Each point is reached from the start by the listed moves, each made 0, 1 or 2 times, or once backwards (-1), plus a little noise. Is the number of moves made odd or even? Then give how often each move was made.

Moves:
(1): [ 0.30 -0.07  0.08]
(2): [ 0.17 -0.05 -0.23]
(3): [0.16 0.34 0.18]
Start: [0.10 0.00 0.15]
Points:
[0.12 0.75 0.43] -> odd (-1, 0, 2)
[ 0.14 -0.03 -0.41] -> odd (-1, 2, 0)
[ 0.09 -0.38  0.27] -> odd (1, -1, -1)
[0.39 0.35 0.66] -> odd (1, -1, 1)

Moves:
(1): [ 0.11  0.10 -0.04 -0.11 -0.02  0.14 -0.19 -0.07 -0.15  0.12]
(2): [ 0.00  0.10 -0.20 -0.03 -0.10 -0.02  0.14 -0.02  0.07  0.08]
(3): [-0.09  0.13  0.27 -0.07  0.07  0.04  0.14 -0.15  0.20 -0.13]
(4): [-0.05  0.15  0.00  0.29 -0.09  0.07 -0.20 -0.12  0.22 -0.16]
(5): [-0.03 -0.02 -0.29 -0.09  0.40  0.08 -0.08 -0.31  0.01  0.04]
(6): [-0.12 -0.10 -0.08 -0.01  0.04  0.31 -0.06  0.21  0.16 -0.01]
(7): [ 0.03  0.04 -0.13  0.19  0.06  0.08  0.10 -0.10 -0.15 -0.14]
(8): [ 0.35 -0.09 -0.02  0.12  0.18 -0.01 -0.07 -0.05  0.26  0.30]
(9): [ 0.13 -0.25  0.06 -0.14 -0.21 -0.17 -0.04 -0.03  0.00 -0.33]
Start: [ 0.07  0.06  0.12 -0.10 -0.04  0.05 -0.02 -0.20 -0.15  0.00]
Points:
[-0.15  0.15  0.00 -0.35  0.62  0.70 -0.55 -0.21 -0.04  0.53] -> even (1, -1, 0, 0, 1, 1, -1, 0, -1)
[ 0.51  0.65 -0.77  0.58  0.85  0.98 -0.02 -0.94  0.65  0.68] -> even (1, 2, 1, 1, 1, 1, 2, 2, -1)
[ 0.43  0.15  0.65  0.08  0.21  0.39 -0.04  0.20  0.90  0.89] -> odd (0, 0, 1, 0, -1, 1, -1, 2, -1)
[-0.69  0.47  0.48 -0.75  0.09  0.44  0.55  0.00  0.15  0.13] -> even (0, 1, 2, -1, 0, 1, -1, -1, -1)

Moves:
(1): [-0.03  0.00 -0.04 -0.03 -0.14  0.05  0.04 -0.13 -0.01  0.05  0.00 -0.04
  0.03  0.02 -0.07 -0.01  0.00 -0.03]
(2): [ 0.05  0.04  0.03  0.03 -0.13 -0.01  0.05  0.08 -0.04 -0.13 -0.05  0.03
 -0.11  0.02  0.13  0.06 -0.07  0.01]
(3): [ 0.04 -0.17  0.06 -0.06  0.06 -0.01  0.04 -0.18  0.22 -0.06 -0.06 -0.01
  0.01 -0.27  0.01  0.03 -0.06  0.22]
(4): [-0.02  0.08  0.07  0.15 -0.12  0.14  0.04  0.07 -0.02  0.04  0.11  0.11
  0.07  0.18  0.02  0.01 -0.07 -0.09]
(5): [-0.14 -0.04  0.07  0.04 -0.01  0.00  0.15  0.09 -0.11  0.28 -0.04  0.03
  0.05  0.04 -0.03  0.05  0.01 -0.02]
(6): [ 0.19 -0.25  0.07 -0.05 -0.05  0.12  0.13  0.05 -0.08 -0.01 -0.07 -0.05
  0.03  0.02  0.03 -0.04  0.09 -0.04]
(7): [ 0.01  0.00  0.07  0.03 -0.10 -0.05 -0.01  0.00 -0.12 -0.04  0.13  0.09
  0.01  0.00  0.03  0.01 -0.01  0.03]
(8): [-0.02  0.06  0.10  0.15  0.09  0.03  0.05 -0.01 -0.17  0.01  0.06 -0.04
 -0.06  0.08  0.02 -0.10 -0.05  0.10]
(9): [-0.05 -0.07  0.08  0.05 -0.04 -0.03  0.02  0.00  0.01 -0.03  0.05  0.00
  0.02  0.01  0.11 -0.06  0.09 -0.04]
(10): [-0.05  0.09  0.00  0.01  0.07  0.15  0.12 -0.12 -0.02 -0.04  0.06  0.13
 -0.03 -0.01 -0.09 -0.02  0.06 -0.07]
(11): [ 0.02 -0.06  0.01  0.06  0.02  0.01  0.07  0.11 -0.11  0.07  0.00 -0.22
  0.10 -0.04 -0.06  0.03 -0.02 -0.10]
(12): [ 0.05 -0.09 -0.10  0.00  0.01 -0.03  0.12  0.10  0.05  0.04 -0.08  0.02
  0.22  0.04 -0.11 -0.07  0.01 -0.03]
(13): [ 0.16  0.06  0.07  0.08  0.00 -0.03  0.17 -0.06  0.13 -0.04  0.14  0.04
 -0.14  0.16  0.01  0.05  0.04  0.04]
(14): [-0.03 -0.03  0.04 -0.03  0.05 -0.11 -0.05  0.03  0.14  0.05  0.15  0.00
 -0.18 -0.06  0.02 -0.02 -0.20 -0.02]
(15): [-0.01  0.01 -0.08 -0.05  0.07  0.08  0.06 -0.10  0.04 -0.08  0.03  0.18
  0.05 -0.06  0.20  0.13  0.06 -0.19]
(16): [ 0.11  0.05 -0.17  0.17 -0.19  0.03 -0.04 -0.05 -0.06  0.09  0.03  0.00
 -0.17 -0.06 -0.06 -0.13 -0.02  0.06]
(17): [-0.13  0.00  0.19  0.29 -0.09  0.00 -0.09 -0.08 -0.05 -0.03 -0.07  0.05
 -0.13 -0.05 -0.05  0.09 -0.09  0.01]
(18): [-0.08 -0.25 -0.07  0.00  0.02 -0.03  0.10  0.03  0.13 -0.14  0.18 -0.10
 -0.03  0.07 -0.04  0.04  0.01  0.08]
Start: [ 0.02  0.04 -0.11  0.02 -0.09  0.07  0.11  0.09 -0.04 -0.12 -0.09 -0.08
 -0.07  0.11 -0.16 -0.13  0.05 -0.06]
Points:
[ 0.18 -0.04 -0.13  0.98  0.16  0.32  0.94  0.27  0.38 -0.56  1.32  0.14
 -0.62  0.98  0.28 -0.31 -0.09 -0.63] -> even (-1, 0, -1, 2, -1, 0, -1, 2, 2, 1, 1, 1, 2, 2, 2, 1, 0, 2)
[ 0.66  0.31 -0.29  0.75 -0.58  0.98  0.69 -0.69 -0.16 -0.52 -0.64  0.60
 -0.28 -0.23 -0.27 -0.45 -0.10  0.24] -> odd (1, 2, 2, 1, -1, 1, -1, 2, -1, 2, -1, 2, 0, -1, 1, 2, 1, -1)
[-0.36 -0.47 -0.57  0.10  0.07  0.45  0.49 -0.21  0.23 -0.42  0.13 -0.47
  0.06 -0.17 -0.72  0.06 -0.22 -0.56] -> even (2, 0, 0, 0, -1, 0, -1, 0, -1, 2, 2, 1, -1, 1, 1, 0, 1, 2)
[ 0.14 -0.93 -0.18  0.17 -0.24  0.85  1.17  0.09 -0.26  0.76 -0.08  0.13
  0.88 -0.40 -0.47 -0.10 -0.14 -0.61] -> even (1, -1, 2, 2, 2, 2, 1, 0, -1, 1, 2, 2, -1, 1, 2, 1, 0, 0)
[ 0.18  0.12 -0.06  0.52 -0.41  0.17  0.96 -0.43  0.21 -0.61  1.07  0.24
 -1.39  0.64 -0.30 -0.21 -0.46  0.41] -> even (2, 2, 0, 0, 0, 0, 1, 2, -1, 2, -1, 0, 2, 2, 0, 1, 0, 2)
[ 0.24 -0.21 -1.03  0.15 -0.08  0.46  0.86  0.21 -0.59 -0.15 -0.21 -0.37
  0.41 -0.16 -0.52 -0.51  0.37 -0.30] -> even (0, 1, 0, -1, 0, 0, 0, 1, 0, 2, 2, 2, -1, -1, 1, 2, -1, 1)
[-0.17  0.39  0.12  0.49 -0.05  0.92  0.65 -0.15 -0.50  0.97  0.30  0.24
 -0.40  0.23 -0.38 -0.17 -0.32 -0.70] -> odd (1, -1, 0, 2, 2, 1, -1, 1, -1, 2, 1, -1, 0, 2, 1, 1, 0, -1)
[-0.10  0.13  0.09 -0.56 -0.19  0.28  0.57  0.21 -0.75 -0.12 -0.01  0.45
  0.08  0.07  0.33 -0.08  0.25 -0.76] -> even (1, 2, -1, -1, 1, 1, 2, 0, 1, 2, 0, 0, -1, 1, 1, -1, -1, -1)
[-0.15 -0.26  0.26 -0.19  0.09 -0.03  0.59 -0.97  1.21 -0.84  1.01  0.12
 -0.58 -0.38  0.11  0.33 -0.06 -0.10] -> odd (2, 0, 2, 0, -1, -1, 1, -1, 2, 2, 1, -1, 2, 2, 1, -1, 0, 1)
[ 0.43 -0.51 -0.27  1.34 -0.43  0.55  1.05 -0.34 -0.21 -0.24  0.22 -0.74
 -0.22  0.53 -1.08 -0.46  0.22  0.07] -> even (2, -1, 0, 0, -1, 1, -1, 2, 0, 1, 2, 2, 2, -1, 0, 2, 2, 2)
